Every row gives one point. The last column is the point's height on a tilted bowl or saddle (a function of degree 2), plus a little noise. Along how many of its main directions does it bend up, bend down or stay straight?

Points:
array([[-0.022, -0.010,  0.069, -0.056],
       [ 0.004,  0.015, -0.060,  0.003],
       [ 0.011,  0.055,  0.025, -0.039],
       [ 0.006, -0.034,  0.018,  0.009],
       [-0.009, -0.071, -0.050, -0.001],
       [ 0.008, -0.054,  0.007,  0.010],
       [ 0.013,  0.023, -0.012,  0.007],
       [ 0.006, -0.076, -0.099, -0.032],
       [-0.068, -0.021, -0.030, -0.037],
       [-0.028,  0.050, -0.047, -0.038],
       [ 0.010,  0.053, -0.031, -0.019],
       [-0.059,  0.086,  0.031, -0.135],
       [-0.071, -0.041,  0.022, -0.059],
       [ 0.049,  0.004, -0.043,  0.015],
       [ 0.060, -0.044, -0.065,  0.006],
       [-0.049, -0.010, -0.026, -0.016],
       [ 0.033,  0.017, -0.009,  0.011]])
Directions: 0 up, 3 down, 0 straight

Points:
array([[ 0.001,  0.040, -0.026, -0.001, -0.015],
       [-0.033,  0.009,  0.010, -0.006, -0.014],
       [-0.075, -0.099, -0.017, -0.020,  0.095],
       [-0.053, -0.074, -0.094, -0.049,  0.057],
       [ 0.001, -0.035,  0.057,  0.051,  0.031],
       [-0.030, -0.075, -0.011,  0.101,  0.118],
       [ 0.028, -0.011, -0.003, -0.002,  0.004],
       [-0.043,  0.053,  0.014,  0.019,  0.004],
       [-0.018, -0.055,  0.065,  0.040,  0.038],
       [-0.044,  0.046,  0.025, -0.083, -0.018],
       [-0.029,  0.043,  0.060, -0.055,  0.007],
       [-0.050, -0.055, -0.051, -0.006,  0.034],
       [ 0.039,  0.020, -0.016, -0.006,  0.000],
       [-0.035, -0.008,  0.070, -0.009,  0.015],
       [-0.058,  0.004, -0.024, -0.053, -0.030],
       [-0.067,  0.071,  0.021,  0.051,  0.050],
       [ 0.000,  0.011,  0.030, -0.012, -0.008],
       [ 0.038, -0.090, -0.057, -0.021,  0.087],
       [-0.010, -0.024, -0.040, -0.044, -0.013],
       [-0.055,  0.023,  0.050, -0.033,  0.001],
       [ 0.045, -0.002, -0.027, -0.080,  0.001],
       [ 0.003,  0.015, -0.044, -0.010, -0.017],
       [ 0.057,  0.011, -0.037,  0.003,  0.022],
       [-0.006,  0.012,  0.025, -0.032, -0.014],
       [ 0.057,  0.037, -0.012,  0.003,  0.020],
       [ 0.044, -0.020,  0.000,  0.079,  0.069]])
Directions: 3 up, 0 down, 1 straight

Points:
array([[-0.014, -0.060, -0.024, -0.018,  0.048, -0.028, -0.037,  0.064,
        -0.040],
       [-0.073, -0.104, -0.005,  0.035, -0.076, -0.020, -0.018,  0.001,
        -0.070],
       [ 0.039, -0.027,  0.045,  0.004,  0.051, -0.057, -0.019,  0.016,
        -0.032],
       [-0.085, -0.026, -0.024,  0.014, -0.050,  0.026,  0.057,  0.136,
        -0.115],
       [ 0.033, -0.045,  0.102, -0.009, -0.023,  0.018,  0.054,  0.066,
        -0.060],
       [ 0.003, -0.020,  0.054, -0.027, -0.025, -0.046,  0.040,  0.012,
        -0.023],
       [-0.026,  0.037,  0.064, -0.034,  0.008, -0.036,  0.064, -0.093,
        -0.009],
       [ 0.024,  0.056, -0.033, -0.045, -0.054, -0.019,  0.108, -0.004,
        -0.044],
       [ 0.054, -0.007, -0.068, -0.039, -0.027,  0.029, -0.025, -0.014,
        -0.021],
       [-0.048,  0.068,  0.012, -0.091,  0.029,  0.037,  0.000,  0.001,
        -0.028],
       [-0.105, -0.065, -0.053, -0.007,  0.002,  0.048,  0.019, -0.008,
        -0.050],
       [-0.108,  0.003,  0.006, -0.017, -0.041, -0.045, -0.044,  0.008,
        -0.057],
       [-0.011, -0.036,  0.012,  0.042,  0.007,  0.032, -0.084,  0.123,
        -0.081],
       [-0.009, -0.017,  0.046,  0.069,  0.021,  0.044, -0.022, -0.102,
        -0.023],
       [ 0.076,  0.007,  0.062, -0.050,  0.011, -0.018,  0.019,  0.032,
        -0.045],
       [-0.097,  0.080, -0.064,  0.014, -0.060, -0.038,  0.066, -0.002,
        -0.049],
       [-0.096, -0.045, -0.019, -0.023, -0.012, -0.060,  0.042, -0.049,
        -0.021],
       [-0.034, -0.017,  0.121, -0.028, -0.033, -0.039, -0.021,  0.030,
        -0.066],
       [ 0.016, -0.018, -0.025, -0.030,  0.012,  0.021, -0.023,  0.009,
        -0.004],
       [-0.016, -0.016,  0.042,  0.044, -0.033,  0.049, -0.054, -0.012,
        -0.030],
       [ 0.007,  0.021, -0.028, -0.105, -0.044, -0.015, -0.013,  0.001,
        -0.035],
       [ 0.050, -0.040,  0.040,  0.017,  0.024, -0.004, -0.001,  0.052,
        -0.033],
       [ 0.013, -0.018, -0.029,  0.023,  0.017,  0.009,  0.020,  0.074,
        -0.031],
       [ 0.015, -0.037, -0.030, -0.054, -0.066,  0.039,  0.007,  0.033,
        -0.046],
       [-0.022,  0.024,  0.002, -0.017,  0.007,  0.064, -0.016, -0.003,
        -0.008],
       [-0.018, -0.013, -0.003, -0.009, -0.052, -0.021,  0.004,  0.013,
        -0.019],
       [-0.062,  0.048, -0.012, -0.043,  0.019, -0.010,  0.000, -0.068,
        -0.006],
       [-0.037, -0.022, -0.046,  0.005,  0.024, -0.064,  0.046,  0.062,
        -0.042],
       [ 0.016, -0.013,  0.032, -0.023,  0.091,  0.026,  0.027,  0.008,
        -0.013],
       [ 0.014,  0.009,  0.035, -0.030,  0.014, -0.031, -0.002, -0.020,
        -0.005],
       [-0.024,  0.059,  0.052,  0.031,  0.007,  0.009, -0.079,  0.037,
        -0.045],
       [ 0.014,  0.023, -0.031, -0.049,  0.033, -0.002,  0.022,  0.084,
        -0.033],
       [-0.046, -0.014, -0.025,  0.006,  0.022,  0.032, -0.014,  0.007,
        -0.007],
       [ 0.001,  0.062, -0.008,  0.028, -0.056,  0.004,  0.055, -0.012,
        -0.022],
       [ 0.032,  0.043,  0.046, -0.051,  0.055, -0.024, -0.004, -0.004,
        -0.015],
       [ 0.042,  0.000,  0.018,  0.009,  0.014,  0.019, -0.003, -0.095,
        -0.007],
       [-0.041,  0.021, -0.025, -0.012,  0.002,  0.036,  0.026,  0.008,
        -0.007],
       [-0.026, -0.040, -0.034, -0.037,  0.045, -0.022,  0.056,  0.017,
        -0.024],
       [-0.029, -0.036,  0.082,  0.016, -0.009,  0.056,  0.045,  0.073,
        -0.053],
       [ 0.000,  0.005,  0.023, -0.019, -0.048, -0.069,  0.063, -0.003,
        -0.023],
       [-0.017, -0.008,  0.014, -0.048,  0.010, -0.006, -0.070,  0.034,
        -0.028],
       [-0.044,  0.022, -0.063, -0.008, -0.050, -0.059, -0.014, -0.034,
        -0.025],
       [-0.064, -0.125, -0.031,  0.006,  0.031, -0.045, -0.017, -0.009,
        -0.067],
       [-0.015, -0.006,  0.052, -0.035,  0.002, -0.033, -0.032, -0.099,
        -0.023],
       [ 0.034,  0.046, -0.015,  0.058,  0.003, -0.047,  0.019,  0.030,
        -0.032],
       [ 0.014, -0.061, -0.077,  0.047, -0.060, -0.050,  0.044, -0.038,
        -0.053],
       [ 0.017,  0.091,  0.073,  0.105,  0.071,  0.019, -0.013, -0.055,
        -0.060],
       [-0.064, -0.022,  0.001, -0.027, -0.029, -0.011,  0.029,  0.019,
        -0.019],
       [ 0.038,  0.001,  0.074,  0.036,  0.001, -0.092,  0.010,  0.043,
        -0.065],
       [ 0.015,  0.007, -0.089,  0.024, -0.037,  0.049, -0.089, -0.008,
        -0.036],
       [-0.008,  0.047, -0.016, -0.010, -0.042, -0.030, -0.022, -0.030,
        -0.013],
       [-0.053, -0.102,  0.009, -0.075,  0.015,  0.008,  0.048, -0.017,
        -0.051],
       [ 0.009, -0.028,  0.021, -0.036, -0.053, -0.030, -0.070, -0.010,
        -0.046],
       [-0.031,  0.035,  0.016, -0.033,  0.016,  0.037, -0.005,  0.052,
        -0.021],
       [-0.002,  0.005,  0.067, -0.008, -0.001, -0.083,  0.003,  0.015,
        -0.037],
       [-0.026,  0.009, -0.084, -0.003, -0.027, -0.088,  0.054,  0.005,
        -0.043],
       [ 0.040, -0.066, -0.064, -0.034,  0.031,  0.050,  0.021,  0.033,
        -0.044],
       [ 0.023, -0.006, -0.002,  0.008, -0.045, -0.031, -0.025,  0.005,
        -0.023],
       [ 0.004, -0.040, -0.085, -0.054, -0.047,  0.017,  0.074, -0.007,
        -0.050],
       [ 0.042, -0.035,  0.041,  0.054,  0.011,  0.076, -0.063,  0.027,
        -0.036],
       [ 0.031,  0.021,  0.042,  0.018, -0.001,  0.002,  0.030,  0.074,
        -0.037],
       [ 0.013, -0.059,  0.001, -0.097,  0.046,  0.122,  0.032,  0.098,
        -0.109],
       [-0.002,  0.029, -0.023, -0.005, -0.103,  0.003, -0.062, -0.023,
        -0.051],
       [-0.048, -0.094, -0.028, -0.031,  0.042, -0.007, -0.002,  0.014,
        -0.042],
       [ 0.025, -0.009, -0.041, -0.018, -0.016,  0.032, -0.017, -0.005,
        -0.007],
       [ 0.070, -0.033,  0.012,  0.075, -0.036, -0.112,  0.000,  0.028,
        -0.101],
       [ 0.026,  0.005,  0.048, -0.005,  0.039,  0.011,  0.008, -0.030,
        -0.001],
       [-0.009,  0.055,  0.005, -0.037,  0.051, -0.048, -0.049,  0.016,
        -0.014],
       [ 0.029,  0.008,  0.001, -0.037,  0.066, -0.047,  0.031, -0.007,
        -0.015],
       [-0.050,  0.007,  0.018,  0.006, -0.030,  0.019, -0.029, -0.016,
        -0.014]])
Directions: 0 up, 7 down, 1 straight

Points:
array([[-0.021,  0.001,  0.037, -0.007, -0.016, -0.026, -0.001, -0.038,
         0.032],
       [-0.001,  0.001, -0.016, -0.044,  0.020, -0.004,  0.015, -0.016,
         0.000],
       [ 0.056,  0.044,  0.055, -0.055, -0.047,  0.068,  0.024, -0.001,
         0.063],
       [-0.018, -0.024,  0.050,  0.006,  0.019, -0.027,  0.003, -0.016,
         0.026],
       [ 0.056, -0.021,  0.037, -0.098, -0.013,  0.042,  0.020, -0.040,
         0.037],
       [ 0.033,  0.055, -0.059, -0.017,  0.008,  0.023,  0.083,  0.096,
         0.026],
       [ 0.023, -0.030, -0.123, -0.050,  0.047, -0.064,  0.002,  0.002,
         0.025],
       [-0.018,  0.067,  0.011, -0.036,  0.074, -0.037, -0.116,  0.100,
        -0.010],
       [-0.034,  0.006, -0.059, -0.026,  0.009,  0.038,  0.026, -0.005,
        -0.012],
       [-0.037,  0.063,  0.029,  0.027, -0.042,  0.010, -0.063, -0.033,
         0.049],
       [ 0.027,  0.082,  0.050, -0.023,  0.035, -0.030,  0.086,  0.039,
         0.065],
       [ 0.036, -0.071, -0.049,  0.073, -0.092,  0.087, -0.112, -0.036,
         0.088],
       [ 0.040, -0.019, -0.042,  0.043, -0.060,  0.029, -0.018,  0.007,
         0.031],
       [-0.026, -0.038, -0.092,  0.073,  0.074, -0.017, -0.016, -0.014,
         0.008],
       [ 0.042, -0.078, -0.045, -0.036, -0.004, -0.037,  0.053, -0.021,
         0.038],
       [-0.027, -0.086, -0.068, -0.059,  0.010,  0.018,  0.037, -0.035,
         0.012],
       [ 0.012,  0.008, -0.052,  0.034,  0.021,  0.020,  0.033, -0.014,
         0.003],
       [-0.004,  0.038, -0.062,  0.025, -0.006, -0.002,  0.061, -0.061,
         0.023],
       [ 0.024, -0.025,  0.033,  0.016,  0.046, -0.016,  0.075,  0.031,
         0.040],
       [ 0.044, -0.031,  0.023,  0.041, -0.084, -0.050, -0.015, -0.042,
         0.113],
       [-0.006,  0.036,  0.039,  0.021,  0.010,  0.040,  0.006,  0.055,
         0.025],
       [ 0.024,  0.013,  0.078, -0.016,  0.041,  0.054, -0.004, -0.008,
         0.025],
       [ 0.023, -0.079, -0.006, -0.021, -0.052,  0.061, -0.034,  0.044,
        -0.002],
       [-0.044,  0.011, -0.007, -0.046,  0.033, -0.032, -0.015, -0.048,
         0.008],
       [-0.043, -0.060,  0.065,  0.000, -0.083,  0.121, -0.005,  0.044,
         0.058],
       [ 0.088,  0.055, -0.010,  0.021,  0.044,  0.026, -0.026,  0.022,
         0.018],
       [-0.065, -0.028, -0.025,  0.008, -0.021,  0.026,  0.034,  0.009,
        -0.009],
       [ 0.097, -0.035,  0.003,  0.000, -0.035,  0.008, -0.044, -0.014,
         0.041],
       [-0.031, -0.005,  0.028,  0.003, -0.044, -0.088,  0.043, -0.029,
         0.069],
       [ 0.045,  0.035, -0.001, -0.011, -0.003, -0.033, -0.058, -0.001,
         0.017],
       [ 0.038, -0.006, -0.013, -0.036,  0.034,  0.024, -0.060,  0.061,
        -0.019],
       [-0.005,  0.012, -0.004,  0.042,  0.039,  0.079, -0.074, -0.022,
         0.005],
       [ 0.056, -0.094,  0.023, -0.092,  0.076, -0.038, -0.036,  0.001,
         0.045],
       [ 0.052, -0.024,  0.008,  0.057,  0.029, -0.007, -0.018, -0.014,
         0.038],
       [-0.014, -0.013, -0.037,  0.006, -0.040,  0.048,  0.069, -0.027,
         0.015],
       [ 0.027, -0.036,  0.065,  0.053,  0.041, -0.077,  0.003,  0.022,
         0.084],
       [-0.045,  0.021, -0.108, -0.021,  0.023, -0.015, -0.055,  0.051,
        -0.036],
       [-0.039, -0.022,  0.022, -0.010,  0.017, -0.036, -0.066, -0.006,
         0.009],
       [ 0.002, -0.005,  0.007, -0.008, -0.026,  0.034, -0.059, -0.069,
         0.032],
       [ 0.072,  0.013,  0.063, -0.006, -0.032, -0.051,  0.063, -0.010,
         0.095],
       [ 0.002,  0.072,  0.059, -0.024,  0.041, -0.107, -0.020, -0.033,
         0.053],
       [-0.024, -0.059, -0.009,  0.020, -0.034, -0.006,  0.042,  0.044,
         0.010],
       [ 0.004,  0.018, -0.042, -0.008,  0.016,  0.067,  0.031, -0.035,
         0.006],
       [-0.002,  0.000, -0.015, -0.043,  0.077, -0.006, -0.012,  0.039,
        -0.014],
       [ 0.072,  0.071,  0.024,  0.052, -0.043, -0.073,  0.037, -0.008,
         0.115],
       [ 0.040, -0.045, -0.050,  0.012,  0.011, -0.053,  0.001,  0.002,
         0.023],
       [-0.050, -0.009, -0.020,  0.027, -0.042, -0.029,  0.055,  0.017,
         0.012],
       [-0.030, -0.017,  0.020,  0.000,  0.047, -0.015,  0.064,  0.064,
         0.009],
       [ 0.030, -0.001, -0.026,  0.016,  0.001, -0.070, -0.021, -0.096,
         0.067],
       [ 0.001, -0.039, -0.004, -0.041, -0.047, -0.006, -0.034, -0.049,
         0.041],
       [ 0.074,  0.030, -0.007,  0.001,  0.030,  0.042,  0.031,  0.018,
         0.024],
       [-0.022,  0.008,  0.049,  0.060, -0.017, -0.020,  0.004, -0.018,
         0.056],
       [-0.003,  0.070,  0.011,  0.058, -0.028,  0.076,  0.068, -0.037,
         0.069],
       [-0.025, -0.075,  0.001,  0.045,  0.010, -0.058, -0.002,  0.005,
         0.041],
       [ 0.026, -0.062,  0.075,  0.082,  0.024,  0.063, -0.020,  0.025,
         0.086],
       [-0.033,  0.005, -0.025,  0.017, -0.017,  0.065, -0.075, -0.030,
         0.010],
       [-0.007,  0.019, -0.012, -0.015,  0.047, -0.004,  0.009, -0.023,
        -0.007],
       [ 0.039,  0.045,  0.012, -0.018, -0.040, -0.080,  0.004,  0.003,
         0.066],
       [ 0.005, -0.006, -0.013, -0.010,  0.078, -0.041,  0.017,  0.103,
         0.000],
       [ 0.008,  0.082, -0.019, -0.002, -0.015,  0.048,  0.040, -0.029,
         0.035],
       [-0.056, -0.020, -0.022, -0.096, -0.080,  0.124,  0.014,  0.006,
         0.049],
       [-0.012, -0.025, -0.043,  0.028,  0.039, -0.016, -0.027, -0.014,
        -0.006],
       [-0.023,  0.024, -0.079, -0.010, -0.007,  0.007, -0.065, -0.086,
         0.036],
       [-0.035,  0.067,  0.012, -0.076,  0.032, -0.003,  0.055,  0.029,
         0.027],
       [-0.018,  0.032, -0.029, -0.008, -0.042,  0.060, -0.024,  0.069,
         0.003],
       [-0.050,  0.044,  0.063, -0.069, -0.002,  0.007, -0.015,  0.014,
         0.041],
       [ 0.050, -0.019,  0.027,  0.005,  0.104, -0.091, -0.005, -0.065,
         0.063],
       [ 0.044, -0.017, -0.003, -0.029,  0.017,  0.066, -0.086,  0.007,
        -0.008],
       [-0.026,  0.015,  0.074,  0.006, -0.022,  0.013,  0.036,  0.015,
         0.048],
       [ 0.016, -0.013,  0.048,  0.046,  0.016, -0.024, -0.006, -0.028,
         0.047],
       [ 0.022,  0.007, -0.031, -0.014, -0.007,  0.030,  0.028,  0.038,
        -0.002],
       [ 0.003, -0.036, -0.019, -0.014,  0.012,  0.069,  0.012, -0.052,
         0.008],
       [ 0.079,  0.008,  0.061, -0.003,  0.029,  0.025,  0.060, -0.038,
         0.054],
       [-0.061, -0.006,  0.040, -0.058, -0.033,  0.038, -0.041,  0.007,
         0.029],
       [-0.042, -0.114, -0.030, -0.043, -0.004,  0.061, -0.045,  0.008,
         0.001],
       [-0.025, -0.013,  0.063, -0.049, -0.031,  0.024,  0.011, -0.003,
         0.032]])
Directions: 5 up, 0 down, 3 straight
